Each row is a point. A path goes straight from each point to the next, and from the last back to the first. The post is the endless flat space through its rows: a point in 2 columns, a line in 3, a plane in 4, and so on, so that a path can go around it. How many times does the path go around the post? Going back the other way cancels.

Post:
[[ 0.10 -0.34]]
Path:
[[-0.16 -0.38]
 [ 0.04 -0.10]
 [ 0.00  0.10]
 [-0.22 -0.42]
 [ 0.20 -0.01]
 [ 0.24  0.52]
 [-0.13 -0.43]
 [-0.35 -0.01]
 [ 0.10  0.05]
 [-0.17 -0.43]
 [ 0.07 -0.86]
 [ 0.52 -0.50]
 [ 0.76 -0.03]
 [ 0.20 -0.88]
 [ 0.25 -0.57]
 [ 0.51 -0.03]
 [ 0.05 -0.04]
 [-0.46 -0.69]
 [-0.06 -1.05]
 [-0.01 -0.60]]
Times around: 1

Post:
[[-0.11 -0.30  0.18  0.29]
 [ 0.13 -0.88 -0.04  0.23]
 [-0.20 -0.12 -0.19 -0.45]]
Path (31 x 4):
[[-0.37  0.32 -0.08  0.17]
 [ 0.04 -0.36 -0.41 -0.48]
 [ 0.24 -0.80  0.35  0.47]
 [-0.24 -0.11  0.13 -0.26]
 [ 0.01 -1.03 -0.36 -0.35]
 [ 0.16 -1.14 -0.21  0.28]
 [-0.20 -0.61 -0.30 -0.37]
 [-0.11 -0.36 -0.10  0.25]
 [ 0.03 -0.15  0.33  0.86]
 [ 0.11 -0.31  0.06 -0.20]
 [-0.02 -0.63  0.06 -0.09]
 [ 0.26 -1.70 -0.87 -0.95]
 [-0.36 -0.30 -0.65 -0.40]
 [-0.30  0.16 -0.23  0.10]
 [ 0.09 -0.25 -0.24 -0.37]
 [-0.07  0.09  0.14 -0.60]
 [-0.30  0.11  0.68  0.58]
 [-0.25 -0.68 -0.07 -0.07]
 [-0.13 -0.56  0.14  0.85]
 [-0.08 -0.14 -0.21  0.39]
 [-0.15  0.79  0.10 -0.01]
 [-0.22  0.31  0.60  0.20]
 [-0.36 -0.43  0.20 -0.28]
 [-0.24 -0.34  0.22  0.33]
 [-0.23 -0.50  0.15  0.14]
 [-0.13 -0.16  0.38 -0.34]
 [-0.07  0.02  0.38  0.35]
 [ 0.01 -0.18  0.31  0.25]
 [ 0.12 -0.68  0.29 -0.37]
 [-0.16 -0.96  0.16  0.00]
 [-0.36 -0.10  0.17  0.31]]
Times around: 4

Post (8 x 9):
[[ 0.18  0.30 -0.28  0.20 -0.23 -0.17 -0.05 -0.41 -0.23]
 [-0.41  0.02  0.50 -0.08 -0.85 -0.15  0.07  0.17  0.50]
 [-0.61 -0.56  0.01 -0.13 -0.29 -0.32 -0.18  0.18  0.02]
 [ 0.54  0.18 -0.30 -0.03 -0.40  0.13 -0.24 -0.26 -0.55]
 [ 0.16 -0.15 -0.15 -0.26  0.34  0.03 -0.08 -0.13 -0.08]
 [ 0.86  0.29 -0.13  0.50 -0.35  0.01 -0.11  0.23 -0.30]
 [-0.08 -0.21 -0.53 -0.30  0.22 -0.29  0.05  0.50 -0.05]
 [-0.85  0.17  0.17  0.18 -0.28  0.47 -0.13  0.21 -0.04]]
Path:
[[ 0.19  0.29 -0.47  0.31 -0.41 -0.06 -0.05  0.38 -0.15]
 [-0.33 -0.54 -0.02 -0.24 -0.63 -0.41 -0.73 -0.15 -0.24]
 [ 0.04  1.11  0.10 -0.13 -0.11  0.22  0.28 -0.05 -0.27]
 [ 0.33 -0.68  0.54 -0.26  0.62  0.39 -0.27 -0.13 -0.24]
 [-0.87 -0.01  0.35 -0.07  0.39  0.15 -0.66  0.19 -0.02]
 [-0.82 -0.71  0.15 -0.68 -0.14 -0.71 -0.27 -0.32  0.42]
 [ 0.34  0.38 -0.17  0.13  0.49 -0.16 -0.07  0.01 -0.20]
 [-0.62 -0.19  0.02  0.59 -0.73 -0.08  0.24  0.40 -0.61]
 [ 0.14  0.30 -0.69  0.64 -0.34 -0.20  0.50  0.56  0.16]
 [ 1.29  0.79 -0.17  0.48  0.30 -0.20 -0.13 -0.15  0.58]
 [ 0.10  0.41  0.37  0.46  0.37 -0.13 -0.43 -0.04  0.55]
 [-0.06 -0.40 -0.37 -0.23 -0.30  0.51 -0.58  0.06 -0.29]
 [-0.22 -0.48 -0.03 -0.77 -0.46  0.15  0.42  0.26  0.15]
 [ 0.28  0.12  0.07 -0.25  1.10  0.61  0.72  0.99  0.17]
 [-0.06  0.54  0.14 -0.44  0.57  0.59 -0.05 -0.03 -0.03]
 [-0.94  0.87 -0.05  0.75 -0.90  0.10 -0.56 -0.19  0.17]
 [ 0.52  0.38 -0.02 -0.27  0.25  0.43 -0.35  0.20 -0.51]
 [ 0.15  0.59  0.84 -0.20  0.81  1.26  0.36  0.20  0.30]
 [-0.26  0.21  0.23 -0.17 -0.28  0.26 -0.24  0.12  0.06]
 [-0.05 -0.39 -0.44  0.15 -0.33 -1.17 -0.54 -0.17 -0.04]
 [ 0.45  0.31 -0.75 -0.15  0.07 -0.75  0.18  0.14 -0.54]
 [ 0.88 -0.33  0.00 -0.40  0.15  0.31  0.14  0.39 -0.29]
 [-0.02  0.16  0.02  0.05 -0.55  0.13 -0.01 -0.17 -0.28]
 [ 0.36  0.37 -0.05  0.14 -0.41 -0.08  0.22  0.33 -0.32]
 [ 0.09  0.34 -0.16  0.50 -0.44  0.58 -0.02  0.26 -0.44]]
Times around: 1
